Every row gives one point. Examples show where two turns around zero, p and q, send a point. Write where each new point lands after one turn and then the other. Backwards means that the second turn is done in reverse. Each puzzle has new turns, and all numbers are rounded.
In the rows, zero is written as 128.

Turn p:
[ 84 101] => [105  82]
[184 129] => [175 158]
[116 154] => [104 144]
Turn q:
[154 157] => [144 164]
[113  67] => [133  65]
[118 161] => [108 156]
Where do these land?
p, then q: [137 168] => [103 161]
q, then p: [148  80] => [178 112]
q, then p: [113  87] => [150  90]
p, then q backwards: [114 177] => [103 172]

Turn p:
[104 121 138] => [109 113 139]
[116 106 115] => [113 113 109]
[225 136 150] => [227 143 125]
[117 141 107] => [110 147 120]
[ 79 136 130] => [ 82 125 146]
Turn q:
[114 164 127] => [107 160 126]
[143  83 162] => [139  79 158]
[125 166 124] => [117 165 128]
[ 82 105  94] => [107 106  74]
[147  73 149] => [150  74 147]
[157 177 112] => [147 184 134]
Where do these land?
p, then q backwards: [ 90 140  91] => [ 82 158 130]
p, then q: [ 89 108 175] => [105  71 147]
q, then p: [149 110 120] => [153 123 115]
q, then p: [184 154 126] => [176 154 157]

Turn p:
[101  76 109] => [ 86  84 133]
[156 132 178] => [155 150 173]
[ 57 145 129] => [ 67 162 107]
[170 143 130] => [173 130 130]
[156 144  94] => [160 115  96]
Turn q:
[102 159 202] => [ 80 164 188]
[111  88 110] => [113  91 103]
[124 138 104] => [135 138 105]
[175 126  96] => [183 118 117]
Where do these land?
q, then p: [121  98 127] => [109 105 136]
p, then q backwards: [115 144 169] => [125 166 154]
p, then q backwards: [191 170 129] => [188 155  91]
p, then q: [126 120  87] => [132 101  96]
q, then p: [107 108 191] => [ 78 155 169]
q, then p: [107 128  64] => [135  92  71]

Turn p:
[115 104 135 141] => [107 113 131 145]
[185 165 167 130] => [164 153 189 107]
[152 137 108 136] => [159 134 126 138]
[138  94  97  66] => [149  74  92  91]
[ 50 140 132 167] => [ 60 167 101 159]
Turn q:
[105  95  77  84] => [140  78 105  74]
[164 151 102 139] => [160 136  98 154]
[113 152 155 116] => [117 162 140 113]
[ 77 138 178 183] => [ 47 155 148 152]
[181 104 128 118] => [176 108 149 148]
Where do these land?
p, then q backwards: [123  82  90  80] => [117  98  58 121]
p, then q: [147 162 147 186] => [111 185 135 168]
p, then q: [164 181 176 122] => [152 194 165 114]
p, then q: [155  96  84 129] => [150  85 128 165]
q, then p: [103 102 112 168] => [ 93 110 103 159]
q, then p backwards: [ 80 163 119 109] => [ 87 161 131  93]
p, then q: [124 109 168 103] => [114 120 161  93]

Turn p:
[151 115  89 155 106 132] => [161 112  93 150 108 128]
[ 89  96 144  79 189  77] => [ 54 108 132  94 175  80]
[148 182 156 133  94 151] => [165 173 161 119 105 154]
[123 134 125 152 153 152] => [134 129 129 152 156 149]
[ 70  86 208 132  76 119] => [ 73 103 210 147  69 117]
[173 176 115 152  90 167] => [196 162 122 134 103 167]
[102 139 130 127 148  88] => [104 146 131 133 147  89]
[108 106  57  92 164 135] => [ 88 116  51 119 154 138]
[187 119 128 131 131 130] => [177 104 124 105 134 128]
Turn q:
[212 132  96  36 144 153] => [202 181  79  47 135 126]
[114 101 149 122 146 149] => [126 103 141 112 159 140]
[ 78 108 114 145 104 121] => [ 83  90 122 137 108 134]
[ 97 219 140 169 164 110] => [ 79 196 150 194 153 116]
[119  88 127 153 117  85] => [124  81 133 144 108  92]
[113 141 170 127 105 136] => [116 132 173 124 118 148]
[164 107 100 143 116 141] => [166 113  97 138 114 138]
Where do these land?
q, then p: [107 146 143 148  86 143] => [123 130 157 153 101 162]
p, then q: [132 118  84 127 155 115] => [122 123  82 136 138 104]
p, then q: [148  92  63 152 110 137] => [154  93  66 149 100 132]
p, then q: [141  95 159 128 130 194] => [153  90 142 104 158 182]
p, then q: [154 198 104  84 176  81] => [115 214  97 103 149  73]
p, then q: [ 95 161 124 101 169 102] => [ 79 165 125 129 156 102]
q, then p backwards: [117 134 163  91 103 100] => [126 133 174  96 105 107]
p, then q: [129  80 184 193  95 153] => [171  62 190 154 121 152]

Turn p:
[130 124  82 199 123 168] => [151 110  93 164 110 199]
[117 121 153 111 136 106] => [106 127 146 126 135 101]
[120 153 144  87 121  96] => [114 159 129 110 145  84]
[184 115  88 196 109 124] => [196 104 103 186 116 150]
[182 154  92 184  88 179] => [202 146  95 151  83 181]
[131 106 173  80 142 132] => [112 119 176  90 121  98]
[ 97 146 175 108 160 107] => [ 79 154 167 126 147 109]
[ 69 102 127 123  92 136] => [ 77 106  91 115  99 123]
[121 132 119  65 181 103] => [114 128 152  85 195 107]
Turn q:
[143  86 111 125 135 123] => [138  91 101 115 126 127]
[102 147 112 154 138 101] => [114 162 104 134 127  99]
[ 98  69  81 155 152 194] => [ 73  87  62 138 110 180]
[ 91 164 149 106 103  92] => [114 169 169 102 120  93]
[105 150 157 114 161  94] => [115 154 142 111 174  98]
[171 109 171  95  72 126] => [167  84 193 121 106 124]
[173 116 170 176  96 184] => [138  84 160 208 111 155]
[178 146  81  84 145 160] => [181 138 110 104 133 194]
[ 92 164 119 141 149  79] => [114 182 112 119 144  84]
Where do these land?
p, then q: [124  92 123  90 150 130] => [119  96 132  90 153 123]
q, then p backwards: [137 157  99 162 101 159] => [131 152 140 181 102 146]
p, then q: [160 140 149 178  63 165] => [166 133 153 169  51 133]
p, then q backwards: [101 131 138 115  99 122] => [ 94 120 111 140 123 113]
p, then q: [ 92 121 154 205 178  87] => [ 53 125 104 200 141 105]
q, then p: [130  95 122 131  92 133] => [128 101 110 126  98 105]
q, then p backwards: [116 109 134  57 180 154] => [102 123  86  86 187 164]
p, then q backwards: [163 178 106  86 161  73] => [147 174 155 115 186  71]

Turn p:
[158 160 158 135 147 124  99 146] => [156 165 139 104 126 114 117 163]
[123 122 137 131  94 100  89  83] => [107 119 141 117  95 106  75 106]
[114 141  62  93 133 164 154 153] => [122 105  67 123 131 175 173 133]
[152  72 112 116 142 112 130  70] => [140  81 129 120 164 116  89  78]
[144  53 117 109 107 125 108 115] => [127  50 152 118 136 123 106 118]
[121 152 113  94 103 144 189 152] => [132 127 104 130 105 141 202 106]
[ 89 159 181 148 157 143 124 139] => [100 194 161 129 144 137 137 147]
[151 100 109 155 102 143 128 103] => [151  96 137 154 115 147 100 109]
[ 99 192 163 171 168  96 131 192] => [115 214 123 157 138  93 155 192]
Turn q:
[160  99 165 148  60  66 129 146] => [124 133 158 164  90  36 120 141]
[161 131 112 115 125 152 141  92] => [175 123 110 139 120 143 148 114]
[ 90 115  98 145 124 149 160 115] => [ 97 102 118 137 105 165 151 114]
[ 99 128 108  44 134 129 125 124] => [130 116  92  54 140 118 155 108]
[102 137 225  85 134 142 109 138] => [132 186 187  61 136 117 149 153]
[ 92 119 129 146 158 154 150 152] => [ 92 112 142 122 136 170 137 153]
[101 154 101 117 147 151  95  50] => [147 150 113 111 136 178 128  48]
[138 105  98 167 140 127 121 146] => [118  91 131 158 132 139  96 134]
[201 119 126 155 138  37 132 152] => [139 114 125 198 177  46 105 145]
[138 135 128 121 142 155 104 154] => [143 128 126 107 135 145 100 152]
[124 167 118 164 106 147 143 138] => [112 154 106 158 101 153 119 146]
Where do these land?
p, then q backwards: [157 184  88 122 111 159  82 134] => [137 162 104 111  96 199 115 154]
p, then q: [ 78 122 108 140  69 163 134  92] => [115 134 156 121  56 169 131  94]
q, then p: [169 134 128 146 169  88 110 126] => [147 154 125 135 173 110  88 153]
p, then q: [118 162 135 101 130 127 133 102] => [134 148  96 112 124 132 147 102]
p, then q: [ 87 102 142 167  86 100 150 171] => [ 62 135 168 171 103 115 132 142]
q, then p: [175 133  87 124 170 124 155 170] => [148  93 105 156 179 135 128 179]
p, then q backwards: [152  86 123  64  96 127 147 101] => [107  62  97  86 127 128 118  96]
p, then q: [145 138 198 139 174 136 120 101] => [157 195 136 111 180 127 130 137]
q, then p: [ 70  90 143 148 147 127 121 154] => [ 68 131 174 111 144 135 145 129]

Turn p:
[ 94 131 124 115 116 120 169 144 155] => [ 79 128 153 137 117 103 147 131 131]
[115 142  98  83  88 108 136 150 136] => [ 94 123 126  92  90  86 129 112 130]
[124 131 172 153 130 122 103  94 118] => [158 151 155 139 145 157 104 117 108]
[133 128 152 150 132 151 133 112  80] => [158 140 112 153 148 140 138 117  89]
[116 139 112  87 116 135 167 138 157] => [ 87 126 136 120 102 109 166 116 147]
[118 145 103  94 101 155 138 133 171] => [ 83 121 123 122  83 134 143 107 153]
[153  85 143 130 149 126 105 121 113] => [168  97 131 118 160 144 124 129 129]
[131 114 110 166 162 128  90 115 102] => [157 127  98 143 168 138  89 137 137]
[129 123 131 137 164 116 106 108 107] => [154 142 122 126 168 133 113 126 137]
[151 149  95 111 104 111 167 134 163] => [117 131 134 125  74  95 152 141 160]
[140 145 147 134 150 130 112 155 124] => [130 141 118 108 139 151 129 158 117]
[130 105 150 176 125 135 108 131 111] => [150 112 130 153 144 149 100 144  97]
Turn q:
[ 95 109 135 129 147 147 137 139 111] => [ 88 116 131 114 135 130 139 152 133]
[117 111 126 131 105 134 100 131 113] => [122 132 111 110 109 132 106 146 117]
[139 104 111  91 122 151 135 138 116] => [148 112 131  96 118 120 153 155 123]
[225 122 115 120 170  81 118 132 111] => [194 101 103 137 191  86 128  99  86]
[101 181 139 125 115 123 142 148 158] => [124 168 157 171 119 153 142 132 140]
[114 102 161 132 138  93 123 109 116] => [ 98 142 131 111 146  93 101 114 124]
[124 121 115 143 111 140 140 148 116] => [121 110 122 142 105 127 132 148 122]
[120 147 159 146 125 119 128 133 122] => [107 140 144 147 132 135 112 120 112]
[149 177 134 137 123 151 129 130 193] => [167 133 162 164 129 177 123 109 158]
[ 95 153 115 132 120 148 108 137 119] => [110 146 111 132 113 166 136 144 126]
[135 103 112 112 117 144 145  57 116] => [129 109 122  74  97 113 144  82 142]
[122 105 114 136 144 107 133 134 144] => [126 124 114 136 142 104 123 136 154]
Where do these land?
p, then q: [139 145 113  92 164  98 141 143 161] => [145 164 168 146 140 119 149 147 162]
q, then p: [116 142 138 153  99 133 139 139 139] => [123 125 135 146 113 145 103 130 101]
q, then p backwards: [139 136 132 124 122 103 122 134  99] => [117 139 134 135 115 126 136 135  93]
q, then p backwards: [127 133  69  87 149 116 151 146 135] => [173 134 114 116 167 133 177 128 111]
q, then p: [105  47 149 126 147 111 152 132 140] => [ 97 117 182  77 156 113 104 147 147]
p, then q: [165 139 144 159  92 159  96 123 118] => [153  93 110 112  88 153 119 134  91]
p, then q backwards: [129 140 130 162 110 123  85  97 138] => [139 139 146 152  95 126  92 125 160]
p, then q backwards: [145 151 121 149 111 142 136 107 128] => [127 152 108 136  96 117 126 133 138]
q, then p: [114  84 151  96 167 125 145 128 127] => [105 135 163  90 165 117 150 139 143]
p, then q: [110 101 146 105 119 128 109 134 136] => [112 130 139  84 137 123 124 130 131]
q, then p: [121 178 121 145 103 159 142 103 106] => [128 126 121 177 106 130 137  84  99]
p, then q: [124 141 122 137 153 141 117 150 108] => [129 124 102 135 139 140 157 144 131]

Turn p:
[101  89 153  78 115 185 122 189 139 115 171] => [115 105 121  77 114 172  93 202 128  86 154]
[100 135  86 142 147  98  84  95 160 135 129] => [ 82 121 118 163 137 114  97  86 151 159 140]
[129 106  70 147  89 176 136 115 102  60  77] => [171  99  62 164  93 173 122 104 135 102  71]
[116 153 153 162  84 131 151 147  88 153 153] => [144 180 168 146  94 149 142 158 103 130 124]
[167 123 151 139  97 181 118  93  80 124  86] => [203 121 144 113 128 166 121 105 114 138  74]
[119 165 128 167 183 132 101 177  85 157 105] => [131 190 118 160 207 146 125 148 111 140 126]
[139 172  95  86 154 121 179  86 167 142 103] => [111 127 103  96 128 118 197  74 173 147 146]
[105  81 155 165 178 140 188  88  69 149  99] => [126  91 147 148 164 166 197 121  48 148  97]
[118 125 164  74 102  97 170 141 159 160 109] => [ 98 128 141  69 103  94 170 164 146 144 110]
[132 106  78 161 147 103 104 160 182 140 163] => [110 108 106 182 134  95 101 153 154 144 187]
[153 131 179 133 122  81  97  89 178  78 167] => [119 100 190 126 117  61  93  91 145  81 139]
[157 150 123  83 119  90  85 157 127 124 175] => [127 167 117  93 117  80  77 129 126 116 170]
Turn q:
[ 95 129 161 143 161 179 123 167 102 179 102] => [ 88 113 145 154 143 168 102 179 105 175  97]
[ 90 121 170 117 128 111 136 177 135 148 149] => [ 98 121 159  96 143 100 106 171 108 143 138]
[ 98  86 179 170 159 144 161 145 114 117 141] => [113  81 186 147 150 150 130 171 117 120 159]
[181 129 105 116  64 140 117 105 108 122 179] => [182 157  99 116  81 133 105  98 134 139 181]
[129  66 183 122 116 147 121  98 160 104  97] => [143  99 200 102 103 159 129 121 165 109 105]
[115 109  92 171 118 158 125  56 149 169 133] => [102  86 113 158 103 154 139  68 171 164 146]
[134 148  75  69 139 188 180 160  95 112 161] => [118 194  80 101 163 197 137 143  99 126 173]
[148 121  99 180 169  99  86 163 163  89  84] => [140 104  99 167 136  95 154 174 179  79  81]
[114 151  87 135  88  97  72  74 184 103 121] => [109 136 102 131  84  78 122  61 185  92 109]
[179 160 127  80 116  82 189 146 125 159  80] => [162 164 118  87 131 106 200 128  72 163  91]
[ 90 151 187 154 122 164 116 126 108  92 186] => [104 148 185 169 124 131  69 139 119 108 180]
[107 121  91 124 113  81 121  90 107 124  94] => [125  93  96 119 114 113 139  78 103  99 103]
[184 172 108  84 173  75 118 157 113 148 136] => [178 168  83 120 189  82 134 135 106 149 101]
Where do these land?
q, then p: [182 165 150 171 139 163 166 139  60 163  80] => [210 169 140 171 140 167 168 168  97 163 115]
p, then q: [157  91 121  98  76  87 110 157 177 119 129] => [142 110  99  66 100  63 121 144 145 115 112]
p, then q backwards: [ 82 119  95 129  96 107  94 110 139 124 137] => [ 89 148 123 148  98 156  88 117 127 154 125]
p, then q: [106 184 147 207 152 206 106 119 138 163 117] => [109 155 192 205 148 162 138 158 183 175 125]
q, then p: [161 100  59  94 136 138 190 141 115 110 114] => [156 119  67 101 111 169 178 115 128 105 175]
p, then q: [145 200 147 177 189 134 122  98 125 174 126] => [124 145 185 192 190 120 148 102 131 176 141]
p, then q: [ 94 160 122 105 106 103 127 126 141 145 149] => [ 81 149 136 116 109 102 111 109 116 134 134]
p, then q: [ 83 132 174 118  92 101 148 118 185  89 146] => [ 90 120 187  87  89 104 127 135 125  74 125]
p, then q: [120  34 120  84 144  86 149 186 124 125 108] => [123  79  53  70 149 127 125 177  84  97 122]
p, then q: [132 104 108 117 136  92 106 151 131  60 124] => [136  99  86 130 125 106 124 118 137  60 118]
p, then q: [153 162 149 160 166 187 122  50  93 169  78] => [158 133 179 171 165 195 159  89 139 198  98]
p, then q: [ 97 162 146 154 125 144  93 107  86 128 143] => [119 151 156 185 116 147  93 114 121 133 107]
p, then q: [152 109 131  62 139 149 123 164 122 116 136] => [148 159  87  80 158 141 108 134 135 104 127]
p, then q: [129  71 123 116  96  95 138 126 154 106 205] => [146  93 128  84  84  97  76 139 114  97 177]

Turn p:
[122 115  93 156 128 143 129  96 153 112 125] => [109 145  90 117 117 126 158 100 116 140 123]
[ 92 141  81 110 134 114 139 117 111 136 155] => [110 170 119 131 116 113 100 125 117 131 173]
[134  99 143 110 169 173  97 159  91 129 130] => [155  98 121 166 154 144  81 101 102 108 110]
[128 110  86 128 155 100 163 176 115  87 126] => [162 156  84 162 153 132 137 170 109 138 159]
[132 134  82 117 123 102  87 158 147 152 107] => [121 161 115 162  81 129 111 159 134 125  96]
[148 151 151  87  82 147 125 140 138 135 144] => [104  89 142 101 127 102 103 162 137 106 115]
[124 101 145 143 106 151 164 120 101 142 150] => [ 97 108 142 120 162 151 141 117 112 108 157]
[146 119 149 131 136 107 138  91 118 136  94] => [125 130 160 127 145 140 145 118 136 172 112]
[120 169 155 136 115 148 168  98 137 160 141] => [100 124 148  80 143 130 128 110 176 117 149]
[118 127 148 106 121 128  96 118 171 157 143] => [109 103 144 141  88  98 123 112 154 118 116]
[161 111 147 163 158 115 130 142  91  90 133] => [181 107 123 129 146 171 142 132 100 149 138]
[110 159 155 149 108 108 100 121 163 103  89] => [160 145 149 100 102 100 167 129 144 122  87]
Turn q:
[114 154 105 156 151 103 144 108 102 118 110] => [109 167 114 121 117 154 121  92 103 114 122]
[151  82 154 120 145 128 114 144 123 160 151] => [127  86  95 138 140 112 146 128 171 139 123]
[136 115 114 134 150 163  99 146 128 106 109] => [163 128  95 136 120 118 105 150 114 126 108]
[114 114 168 140 115 154 150 154 158 151 174] => [132 105 152 171 187 121 144 140 153 132 137]
[153 129 144  99 149 154 130 116 145 132 122] => [176 108 126 121 122 132 142 124 133 138 141]
[137 175  86 128 143  83 109 117 125  72 107] => [126 196 126 102  78 114  99 107 100 145 131]
[107 148 159 147  87  83 127  71 134 114 108] => [ 86 112 187 121 102 130 106  81 100 127 133]
[162  82 159 133  90 146 161 138 135 157 149] => [117  79 142 174 129 131 175 153 157 126 132]
[115 144 134  96 139 151 125 174 111 116 113] => [156 143 121 101 153 111 146 153 111 135  97]
[ 95  89 124 119 113 115 155 109 134 135 149] => [102 114 140 130 141 113 138 124 142  81 156]
[110 168 105 140 104 118 117  96 102 120 144] => [ 88 147 135 111 127 149 106 127  91 141 155]
[143 135  83 122 152 137 104 162 138 155 102] => [154 153 100 107 118 151 108 158 161 131 103]
Where do these land?
p, then q: [125 110 112 153 101 126 144 118 125 114 109] => [132 150 127 115 147 145 158 123 109 112 124]
q, then p: [138 111 172 127 145 129 151 110 136 148 155] => [109 111 114 138 135 138 161  97 136 154 156]
q, then p: [143 122 126 176 225 117 148 201 113 117 111] => [122 206  78  83 125 157 138 131 169 185  83]
q, then p: [139 136 132 154 115 112 107 105  90 121 122] => [101 158 151 130 129 128 119 109 101 108 126]
p, then q: [ 96 124 103 132 121 115 116  97 145 166 129] => [103 129 176 122 147 142 109 117 106 126 142]
q, then p: [154 160 109 112 103 158 142 167 133 138 139] => [136 115 117 133 149 153 109 154 172  91 129]
q, then p: [152 127 122 146 117 126 111  99 161 100 142] => [118 109 148 113  85 151 141 128 113 110 133]
q, then p backwards: [146 116 110  95 111 107 125  98 127 142 107] => [135 157 138 149 105 119 115 117 147 139 165]
p, then q: [ 99 150 109 104 164 116 156 205 115  98 158] => [123 183  85 165 111 101 111 147 147 190 145]
p, then q: [111 172 181 105 109 165 127 100 134 117 109] => [154 108 144  84  98  84 136  82 146 126 128]
p, then q: [115 105 143 112 100 116 102 131 148 151 127] => [101 119 157 147 130 110 127 113 114 113 100]
p, then q: [119 104 118 120 127 150 107 104 109 122 128] => [105 112 110 107 124 140 121 111 103 120 127]
